Rows are points. The points of each table are mixes of a few directions, plus a little noise. Count the directions of each table, and those that both share. Where both have some left over, give the other angles between the two spaces (their principal angles), to ten degrees, smallest first.
In the rows, 128 means zero.

First (7 x 3)
[[148 196 134]
 [163 229 202]
 [115  77 135]
 [113  91  91]
 [108  54 138]
 [129 135 112]
 [119 111  87]]
Second (7 x 3)
[[ 42  98 137]
 [169 115 116]
 [130  58 106]
 [120 137 132]
 [ 68 135 143]
 [213 219 138]
 [154 134 124]]
Directions: first 2, second 2, shared 1; angles 80

First (6 x 6)
[[134 122 148 126 143  96]
 [127 129 124 128 124 135]
 [106 155  51 137  66 249]
 [143 109 182 123 172  44]
 [127 129 123 127 126 132]
 [131 125 139 127 137 109]]
Second (8 x 6)
[[129  99 123  90 132 146]
 [ 57  99 149 137  76  80]
 [116 136 119  43 146 124]
 [143  83 128 166 114 155]
 [168 178 167  81 164 196]
 [133 172 135 162 134 115]
 [144 119  93 205 123 100]
 [136 141 109 142 138 114]]
Directions: first 1, second 4, shared 0; angles 70

First (10 x 9)
[[183  84 200 134 156 136  54 233 123]
 [118 146 122 123 125 130 164 103 142]
 [ 94 153 168  77 168 128 210 138 192]
 [116 125 135 115 138 128 132 139 134]
 [190 116  83 213  72 128  63  92  67]
 [144 121 169 120 148 130 129 171 145]
 [ 29 136  62  56 135 115 153  82 121]
 [139 102 191  97 170 132  98 213 144]
 [102 146  27 157  73 121 129  26  83]
 [171 150 117 181  96 130 155  80 129]]
Second (9 x 9)
[[104 140 202  69 186 129 191 185 198]
 [149 117  62 178  78 127  76  80  68]
 [145 118  72 173  83 129  80  86  74]
 [ 98 144 229  48 205 127 214 202 220]
 [114 136 178  88 166 127 171 164 173]
 [148 120  63 181  77 127  74  80  66]
 [135 123 106 146 110 127 109 113 105]
 [135 125 103 146 110 128 106 109 103]
 [128 129 136 119 135 129 136 134 135]]
Directions: first 3, second 1, shared 1

First (11 x 11)
[[184  32 173 113  97 183 162 166 171 154 109]
 [ 82 199  88 142 152  82 100 104  94 103 146]
 [149 118 148 117 119 151 140 118 136 147 113]
 [ 77 186  83 148 152  76  98 121  97  96 152]
 [122 192 129 123 138 128 124  76 107 140 117]
 [222   7 210  95  82 224 184 152 190 185  85]
 [133 110 133 128 124 133 132 138 135 130 128]
 [176  33 165 117 100 173 158 172 169 147 115]
 [ 76 181  81 148 151  73  94 128  98  91 157]
 [113 193 120 127 139 117 119  84 105 133 124]
 [ 76 156  78 153 150  69  96 150 107  85 163]]
Second (10 x 11)
[[ 31 168  97 162 163  57  74 173  82  35 187]
 [136  81 129 198 175  84 158 117 178 237  77]
 [ 95 166 228  96 103 198 131 161  71  94 123]
 [121 125  84 125  95 134 141  76 153 143 124]
 [182 107  89 123 125 118 133 125 155 176 117]
 [135 103  96 114  93 136 121  95 157 114 151]
 [188 153  87  87 151 113 113 137 114  84 141]
 [179 130 118 103 114 138 113 178 113 155 135]
 [ 60 157 221 165 151 148 163 119  98 157  74]
 [152  86 128 102 105 153 124  92 159  85 153]]
Directions: first 2, second 6, shared 1; angles 30

First (8 x 14)
[[109  86 208 188 121 118 145 131 196  83 145 107 211 151]
 [122 179 125 111 124 144  83 131  66 101 132 161  73 145]
 [149 152  58  66  99 111 111 111 105 178 192  98  99  98]
 [130  79 102  67 106 106 183  83 143 184 149  81 186 120]
 [115 143 109 110 115 164 103 125  93 173  99 160 111  99]
 [115  64 132 178 175  67 150 129 166 141 131 120 231 134]
 [150 133 152 184 133 154 127 163 190 102 109 116 105 114]
 [144 189 132 133 161 161 115 148  66  60  59 184   7 163]]
Second (11 x 14)
[[129 145 164 155 154  90 122 133 113  31 158 128 114 193]
 [ 98 102 167 100  76 131 130  93 136 135 179 104 198 136]
 [131 161 117  83  74 134  92 114 113 130 211  99 108 120]
 [ 85 141 129 102 104 164  82 113  63 176 102 184 146 109]
 [108 127 126 184 200  52  93 147  91  81 150 160 169 171]
 [ 82 118 169  89  65 208 113 100 100 183  76 167 158 101]
 [142  96 170 217 131 147 142 168 243 126 119 100 168  95]
 [158  78  91 144 176  98 198 136 181 165  84 100 151 111]
 [161 176 111 153 133 130  94 163 141  95 158 120  57 120]
 [145 114 142  69 119 165 214  94 115 103  49 121  71 159]
 [171 149  20 111 177  90 128 150 111 183 121 124  69  92]]
Directions: first 6, second 6, shared 6
